Every row gives one point. Each copy is the shape, with its points in the same order, turned, moved and blurred by noise. Is it also mirrored, or only turned?

Shape, 5 rows:
[[  3  12]
 [ 94  -9]
 [-21   0]
 [-28  23]
 [-19 -29]]
Copy 1 (5 x 2):
[[ -27   16]
 [-117   -2]
 [  -3    0]
 [   5   21]
 [  -7  -27]]
Copy 1 is: mirrored
Copy 2, 5 rows:
[[ 16   0]
 [ 93 -42]
 [-19  -1]
 [-17  17]
 [-21 -33]]
Copy 2 is: only turned
Copy 3:
[[  8  15]
 [102 -25]
 [-13   1]
 [-14  32]
 [-13 -23]]
Copy 3 is: only turned
Copy 4, 5 rows:
[[ -7 -14]
 [-98 -39]
 [ 13   8]
 [ 25  -9]
 [ -5  27]]
Copy 4 is: only turned

Shape, 9 rows:
[[ 19  13  19  20]
 [ 18  -5  11 -44]
 [ -3 -62 -87 -33]
 [ 41 -63 -62  -3]
 [-10 -26  55  -6]
 [-14 -29  30  -5]
 [ -5   3  39 -11]
 [  6  35  25  33]
 [-21   3  24  41]]
Copy 1 (9 x 4):
[[-48  -6  14 -12]
 [  7  25 -15  -2]
 [ 82 -39 -16 -67]
 [ 43 -13  13 -93]
 [-45  26 -50 -22]
 [-31   7 -46 -28]
 [-37  16 -24   2]
 [-64 -21  15   4]
 [-61 -37 -21 -17]]
Copy 1 is: only turned
Copy 2:
[[ 26  -5 -42  -7]
 [-23 -23 -20 -42]
 [-46  77 -12 -92]
 [-26  65 -69 -79]
 [ 45 -33 -12 -54]
 [ 34  -9  -9 -55]
 [ 21 -33  -9 -28]
 [ 36  -5 -30  16]
 [ 60  10 -13 -10]]
Copy 2 is: mirrored

Shape:
[[ 20  28 -53  19  -2  11 -20  15]
 [ 43   5 -27   8 -14  -3  36 -19]
 [ 37  48  22  20  16  -6 -19 -34]
 [ -8 -28  72 -28  26  31  32  64]
 [ -2  49  47 -18   4 100   6 -44]
 [ 39 -27 -47  -8   6 -23 -17 -35]
 [-45 -49  37  -4  39 -38  -3  38]
 [ 34  29  55  17  27  72   4 -60]
 [-35  -1  48 -31  59 -18  41  -1]
 [-55 -55  59  26  58  -9  58  20]
 [ 13   4 -25   4 -53 -33 -18 -10]]
Copy 1 (11 x 8):
[[ -8  59  24  -8 -19  16   5  -5]
 [-25  17  30 -44   4 -28 -28  -6]
 [-10  27  78  28  43 -21 -13  -3]
 [-12 -68  10   8   2 -37  65  59]
 [ 29  28  43  -2  80 -32  -3  99]
 [-36  10   5  -8  28  28 -42 -28]
 [ -8 -66  -9  26  21  -6  69 -24]
 [ 26   4  90   4  76 -27 -33  64]
 [-23 -49  39 -14  73 -29  71   6]
 [ 31 -96  22 -13  34 -25  77  -9]
 [-22  44 -17  12  -1 -31 -29 -33]]
Copy 1 is: mirrored
Copy 2 (11 x 8):
[[ 61  10   0  -4   2 -33  -9  53]
 [ 10  -3   1   6  24 -55  43  25]
 [ 47  12 -40  -1   5  -9  30 -21]
 [-18  -7  25 -37  74  77  33  23]
 [ -4  49 -33  80  41  47   5   2]
 [ 27 -19  -8 -18  42 -77 -21  12]
 [ 15 -59  47 -67  36  45  -5 -14]
 [ 27  20 -49  68  57  18  39 -29]
 [  3  -1  57 -22  37  34  21 -52]
 [ 13 -65  79 -13  62  56  37 -29]
 [ -1 -27 -22 -25 -16 -43  -6  32]]
Copy 2 is: only turned
Copy 3, 11 rows:
[[  22   18  -26   28  -32   52   29  -22]
 [  -2    4   -5   51  -53   13   -5   27]
 [   0  -13  -45   49   27   52   -9   32]
 [ -72   46   25  -44   37   -2   -1   22]
 [-100  -29  -22   59   33   55   50   10]
 [  17   -3  -31   47  -38    3  -40  -24]
 [ -22   -1   -3  -81   17    1  -44   -4]
 [ -75  -21   -8   75   35   71  -13   25]
 [ -70   -4  -42  -48    3   13  -35   37]
 [ -65  -18   30  -82   -9   31  -58   27]
 [  46  -23  -13   26  -21  -11   16   -3]]
Copy 3 is: mirrored
Copy 4:
[[ 29 -18  26 -21  41  54  -6   9]
 [ 37 -39   1  -2  20  15  11 -42]
 [ 12 -44   5  48  11   2   2  29]
 [ 24  84  35   9 -11 -60 -36 -14]
 [  3 -34  32   0 -62  -8 -74  28]
 [-30 -41 -25 -17  35  24  30 -44]
 [-18  84 -14   6   8 -26  37  12]
 [ 10 -70  23   9 -33 -52 -39  30]
 [-18  47  23  33 -48 -30  29 -14]
 [  8  68   8 -13 -42 -87  54   6]
 [ 24  -2 -50  -1  40  45   4  -8]]
Copy 4 is: only turned
